Every row gives one point. The window is the flat piece filled in between its corners: a triangle in 3 columns, a solid with four corners in 4, and so on. A path goes straight from each point to the next, and from the last back to the first. List the points from which the path goes on through the window.

Window (3 x 3)
[[ 60  12  45]
 [-43 -15  -8]
 [-32  13 -23]]
Path:
(1): [ 19 -11 -44]
(2): [  7 -35  -4]
(3): [-31  29  44]
(4): [ 4 10 54]
(5): [ 23 -10  14]
(6): [ 40 -27 -14]
(7): [30  6 56]
(8): [-19  30  38]
(9): [ 12 -18   2]
(10): [25  3 -9]
(11): [-24  41  24]
(12): [-40  19  -9]
Through the window after points: 8, 12

Window (4 x 4)
[[ 18 -46  50 -36]
 [  7  23  37   6]
 [ -4  43 -21   6]
 [ 33  16 -20   6]]
Path:
(1): [ 19   6 -15   9]
(2): [-7 14 20 24]
(3): [21 48 23 -5]
(4): [ 33  -7  60 -53]
(5): [ 15 -41  43 -14]
(6): [ 5 -6 33  9]
(7): [ 36  39  36 -27]
(8): [ 44  36 -17  -4]
Through the window after points: 8

Window (6 x 6)
[[ 10  29 -19 -12 -16 -20]
 [  9 -11   5   5  54  19]
 [-60 -20  -4 -14  -1 -34]
 [-18  15  15 -41  17  -1]
 [ 26  13   0   6 -29   8]
 [ 21 -24 -20   1  -5   1]]
Path:
(1): [  8 -12 -17  -2  -3  12]
(2): [ 35 -13   1  -7  -5 -33]
(3): [ -2  -8  -6   1  -9 -27]
(4): [ -3   2 -29  -6  -4  -1]
(5): [-44   3 -13 -12  -3 -12]
(6): [-37  -8  16 -19  16 -33]
(7): [  6 -23   8  -3  15  -9]
(8): [-18 -10 -22  -9  19  29]
Through the window after points: 1

Window (9 x 9)
[[-20  17  39  15  17   4 -10 -35  20]
 [ 18  -4 -32  45   2  -3  27   2  -5]
 [ 27  17  51   2   8 -29  11 -26  35]
 [ -6  25  27   9 -29  -5   1 -21  -1]
 [-10 -20 -41 -13  44 -11   7  31   2]
 [ 11 -13 -46   8   5 -12   9 -27  19]
 [ 39  14 -17  -3  28  11  20  -4  20]
 [ 10 -45 -11  27   1  17  -1  24  23]
 [-17 -25   4 -26   5 -13  60  -7   3]]
Path:
(1): [ 19  -8  -1   0  13   4   5 -33 -16]
(2): [ 23  14  11  -8  23 -12   9 -38  -7]
(3): [  0  17  -5   6   5 -13  32  -1  53]
(4): [  2  -3 -16   4  24  -2  20  13  30]
(5): [ 11 -14 -15   2  29   0   4  -7  -2]
(6): [ -3  -6  20  -6  -3  -8 -10 -29 -30]
(7): [-27  11  14  28 -14  -8  25  -4  43]
(8): [-15  15   2   9   7 -13  32   1  35]
Through the window after points: none

Window (11 x 11)
[[-19  -7 -11   0 -34   6 -13 -12 -21   2   5]
 [  2   1 -51  26 -15  -4 -20 -16 -21 -18 -18]
 [ 42  23  -7 -26   7  17  20 -13  -1  22   6]
 [-23   9   9  34 -14  19  38   8  -9   8   9]
 [-37 -20  -1  13  26 -10   1  15   1  18 -24]
 [-30  31   9 -11 -11   4   9   4  18 -15   8]
 [ 27  14  -3   6 -17   6  27  -4  39  21  -2]
 [ -2 -11  19 -35  18 -32   3  13  31 -60  -4]
 [ -2   6  11  -2  -5  27 -16 -11  29  -2   5]
 [-12  -2  25  -1   4 -13  -7  29  -7  -4 -12]
 [-22   5   7  13  -7 -18 -14 -19  -4 -19   1]]
Path:
(1): [ -5   2  11 -10 -14  21  20 -14   7   1 -24]
(2): [ -7  -2  -6   0  -7  10  10 -17   4  -2 -20]
(3): [  0   4 -16   9   1  -5   1   2  10   1   7]
(4): [ -8   8 -10  20   3 -16  -1  22  13   0  31]
(5): [-11   6  26 -12   3   3  12  -1   8 -13 -33]
(6): [ -3  12  -1  -3 -17  12  15 -16   9  -8 -19]
(7): [-3  6 -6  1  2 -5 -4 -1 13 -6 21]
(8): [-7 15 -9  8 -6 -2 -3 16 10 -1 27]
Through the window after points: none

Window (14 x 14)
[[ 13   8 -40 -17 -37 -10 -10  -9  17 -10 -24  33 -24 -13]
 [-11 -18 -28  15  -1 -38  -3  23 -19  40  18  -2  12   4]
 [  5 -40 -23  47   0 -21   3  -9  15 -27  41 -28  41  -5]
 [  0 -36 -36   6  30  -9  21   5   3 -12  -1 -24 -26   0]
 [-26 -30  -6   8  28  20  -2   6 -47 -13  21  46  -7  -5]
 [ 21  -8 -15  12 -14  22  21 -14  23  14  16 -21   3 -28]
 [-42 -36  28  22 -38  -7   2   0  29  33   1  -6  50   1]
 [-12  24  -2  14 -23 -35 -11  -4 -26   7   7   0 -29 -15]
 [ 25   5  10 -44 -20  -1 -22   5  14  33 -14 -31   0 -43]
 [-20  10   3   3 -25  15   2  40 -43   6 -10 -11  23 -11]
 [-11   2   4 -16  14 -12  12 -11 -36  12 -11   8   7   5]
 [ 43  -1  27 -10  18   9  22  39 -49 -11 -35  -3 -17 -12]
 [ -1  12 -31   8  24 -13  -1   7  16 -21   0  30 -11 -12]
 [-28  -4 -34  48  -1 -21 -30 -10 -30  22   0   5   2  -5]]
Path:
(1): [  4  -2  -2  -3   4  -5 -13   6   5   5  25  -4 -13  33]
(2): [  1  -4 -10  -1  -9  -9  11   5 -11   4 -10   0   0 -30]
(3): [-24 -24 -34   3 -12 -39   1  -7 -16   8   9  23  11 -60]
(4): [  2   8  -2  10  -3  20 -11   6   7   9   2 -10  -6  40]
(5): [ 13   2  -5   7  -5  21 -11   7  11   6   0   5 -15  41]
(6): [ -6 -17 -28  15  -7 -23  11 -11  -9   4   7 -13  12 -58]
(7): [ -8 -10 -11   0   3  -6  10  -2  -9   0 -10  11   7 -27]
(8): [  2  -5  -6  13 -11   9  -8   2   2 -12   7  -2 -11   8]
Through the window after points: 5

Window (14 x 14)
[[ -1 -20 -27 -16  22  -7   0  -8 -27   0  18 -31  29   1]
 [-37  24  -1 -28 -14 -23  -6 -28  35  23  -7  16  18  10]
 [ -6  20  27 -28 -12 -32  12 -29   8   7   1   1 -23 -27]
 [ -6 -10 -17 -50  20  32   5  -1 -42  -4 -23  -4  21   0]
 [ 47  13   4  26  18  46 -13 -30   5 -32   8  -6 -36  18]
 [  4  19  17 -53  15 -30  -4  10  15  -2  28  25  21  -1]
 [-20  33  14   0 -19 -19  -3  -1 -13  16   1  26  37 -18]
 [-33   1  10 -26 -45   6 -10   7  23  22  17   7   3 -27]
 [ 15  -2 -29 -35  15   2 -42  16 -42  21 -21 -26  13   6]
 [ 44 -44   4 -18  20  49  -6 -24 -42  47  -1 -11  -8  20]
 [ 60 -54  31  22  21  43 -16 -28   5 -20 -34 -21 -17   9]
 [ 37 -16 -16 -39 -15  20   6   5 -45  10 -14 -36  28  36]
 [  6 -31 -17 -18  -3   4 -25  -5 -56 -13  -2   6  -1  36]
 [-41  19  13 -23   2 -32  26  32  15  29  -2   5   1   1]]
Path:
(1): [-21  17  38 -22   2  -3 -42 -11 -16  26  10 -17   6  19]
(2): [ -8   1  43 -25  -6   5 -30  -3 -25  15  21 -20  -3   9]
(3): [ 35  -4 -44 -14   6 -12  15 -15  16  12 -27  14   9  -1]
(4): [ 22  -9 -13 -15   7  15   2  -9 -14  10  -2   7  11  -7]
(5): [-16  -7  51 -23   9  -8 -25  -5  -9   1  -6 -23   8  27]
(6): [-13   2  38 -44  -3   4 -31  -6 -29  -7  13 -36  10  -1]
(7): [ 27 -26 -21  -8  13  11   8  -7   7  14 -13  10  -7  13]
(8): [  5  -3 -16 -11   0 -13  11  -2  -4  10  -5   4  -4   8]
(9): [-11   3  31 -28  18  13 -13  -3  -4   2   9 -20  17  -4]
(10): [-11   5  52 -33  -1  27 -23   7 -14  19   1 -33  36   0]
(11): [ 18  -7 -13 -21  14 -17   0  -6   2  -6   3  17  -3   6]
(12): [ 13  -4  -6   0   4  -1   4 -13  -2   3  -9   7   4  -4]
(13): [-20  17  40 -34  -2  20 -23  -7  11   4   5 -19  -7  31]
(14): [-11 -22  45 -14 -11  25 -19 -17 -28   7  -2 -37  18  12]
(15): [ 44 -12 -18  -2  18   7  -1 -13  11   4 -22  18  -8   3]
(16): [  6  -1 -46 -34 -20  -4  32   9  -8   1   0  23   6 -27]
Through the window after points: 4, 8, 10, 12, 14

Window (14 x 14)
[[-10  12  -6  14 -23  -3 -10 -10 -27  -6   4  11  28 -13]
 [  2  -3 -60  20  -7 -28  10  -8  27 -10   6  23  -6  16]
 [ -8 -12   5  13  11 -18  -5 -16 -36 -11  -8  15  10 -19]
 [-16 -16 -46  24   2  -5   5  12   3  -7  -1   9   8  32]
 [ 26 -15 -36 -14   4   1   8 -17  25  -5 -18  13  20  11]
 [ 14  17 -11  11  11 -18  -9   4 -15 -14  -9   0  18  -2]
 [ 15  -7 -31 -13 -14 -13  26  -9   9 -10 -37   0  -6  16]
 [ 13   6 -35 -17   8   0  20 -28   1 -10   1  -4   3  14]
 [ -1   2 -21 -23   5  -2  13   5  15 -16 -12  21  -5   6]
 [  8  -3 -15  12  -3  -7   0  10 -34   9  11   2  14 -30]
 [-10   1   4  15  -2 -17 -25  -4 -19  19   4   0   1  -5]
 [ -7   0  18  28   0 -16  11   0 -12   2  12   0  20 -14]
 [ -4 -15  -3  18 -12  -9 -19   3 -13 -24  11 -12   5 -13]
 [ -7   9   5  39   3  10 -13  -6 -25  -1  -4   0   4 -32]]
Path:
(1): [ 24 -11 -15  10 -21 -10   1 -20 -11   6   2  18 -12   5]
(2): [  6   4  -8  15  -5  -6   7  -4 -16  -1   5  15  -5   3]
(3): [ -2  -8 -21   6   2 -10 -11  -7   4  -8  -1   3  27  -9]
(4): [ -6  -6 -27   8   1 -11   5  -3   4   0  -6  -2  14   2]
(5): [  7  -2 -22  10  -5  -5   5   2 -11 -14 -11  11  -2  12]
(6): [  9  -3 -16  13 -16 -14   4  -9  -7  -3  -1  23   7  13]
(7): [-11  -2 -10  -4  17  -3   6   5   2 -11  -7  -7   8 -16]
(8): [-25  10 -21  14  -2 -18 -10  -6   8  -2 -10  -8  11  -8]
(9): [ 16 -10 -14  13   3  -7   0  -6 -24  -7  12  20   9  -3]
(10): [ 29  -3  -8   5 -14  12  18  -3 -19 -27  -9  20 -13   6]
(11): [-12   3 -18  14   3 -17  -4  -6  -4  -1  -4  -2  23 -10]
(12): [-19 -10 -20   9   8 -22  14  -4   4  -4  -3   4  25 -17]
(13): [  8   3 -14   7  -6  -1  -6  -9  -9 -13  -5   4   1   7]
(14): [ 10   0  -8  27  -8   1   6   2 -23  -5 -12  29 -16  -5]
(15): [  0  -6 -26 -10   0 -15  -1  -3  -1  -4   9 -15  28 -11]
(16): [-34   4 -17  18  22  -9  -7  13  -9 -19  -8 -11  44 -10]
Through the window after points: 4, 6, 14

Window (14 x 14)
[[-17  31  13  33  11  19 -34  -1 -14 -30 -15  -9 -26 -36]
 [-60  -4  17 -29 -10  20   2  13  -4 -30  26  22  11   1]
 [  5  -7  -8  11  11  -8   9  -5  28 -16  -7  -5  -3  23]
 [ -8  18  28   3 -13  10   4  13   2   9 -28 -27   3 -22]
 [ 11  21   0  11  24 -17  10 -29 -40  -5 -25  24 -16  15]
 [ 18 -25   3   8  26 -12 -10  18  12  29   7 -18 -20  22]
 [-30   2 -19  -1  -2  14  13  -7 -30  11  10   0  12   5]
 [ 37   8 -24 -10  -3   7  24   5   6 -29  24   8  -1  17]
 [ 30  17  -7  30   7  -7   3  14 -16   2  22  37  30  21]
 [-34   2  12   3   8 -37  -3 -22 -20  -8  32   8 -25  10]
 [-44   1  -2 -14   9 -20 -16   8  -8   0  17  16   2 -18]
 [-38 -15 -21 -15 -26  -5   5  17 -35  -4 -14  13  15  35]
 [-21  -1 -15  19 -13  -2 -14 -42 -41   2 -22  34 -36   1]
 [  6 -22  29  10  23 -33 -25 -16 -20 -19  -5  -9  14 -15]]
Path:
(1): [-16 -18  -6  26   3 -11  31  18 -18 -42   6  12 -12   2]
(2): [  6  29   4  -4   1   5 -38  -9 -17  26   0  13  25  10]
(3): [-13   5  -3  -4   3  -5 -17 -13  -8 -11   8  12   7  16]
(4): [  7  -6   7  22  19  -9  36  12  -9   5   0  -2 -37 -27]
(5): [-13 -10  10  13  17  -6  13   5 -20  -1   6   1  -5  -9]
(6): [-18  31  -3 -12 -17 -21 -28 -32  -9 -13   3   6 -14  23]
(7): [-23  31  -2 -20   4  -7 -33 -17 -12  20  11   2   0  28]
(8): [-15 -16   0  17   9 -18  16  -2 -16 -23   0  18 -14 -15]
(9): [-12  -9 -14  14  -3  -7  25   2 -14  -8  14   3 -18   3]
(10): [  7  13  -3  -7   5   2  -9 -11  -9 -11   0  10   4  12]
(11): [ -5  20  -1 -26  -3   0 -33   3  17 -25  -6  -2 -10  33]
(12): [ -2 -18  -8  24   5   5  50   1 -21  -9  28  19  11 -17]
(13): [-10 -27  10   7  19   0  13   8  -4  -9  -9  10 -13   1]
(14): [ 10  26 -10   2  -4 -26 -28 -16   3   4  16 -16   9  16]
(15): [-13  18   7 -13 -17   7 -38 -30 -15   8   3   2 -20   7]
(16): [ -9  -7   2  13  11 -15   8   9 -27 -13   2  10   6  -2]
Through the window after points: 1, 5, 7, 9, 11, 13
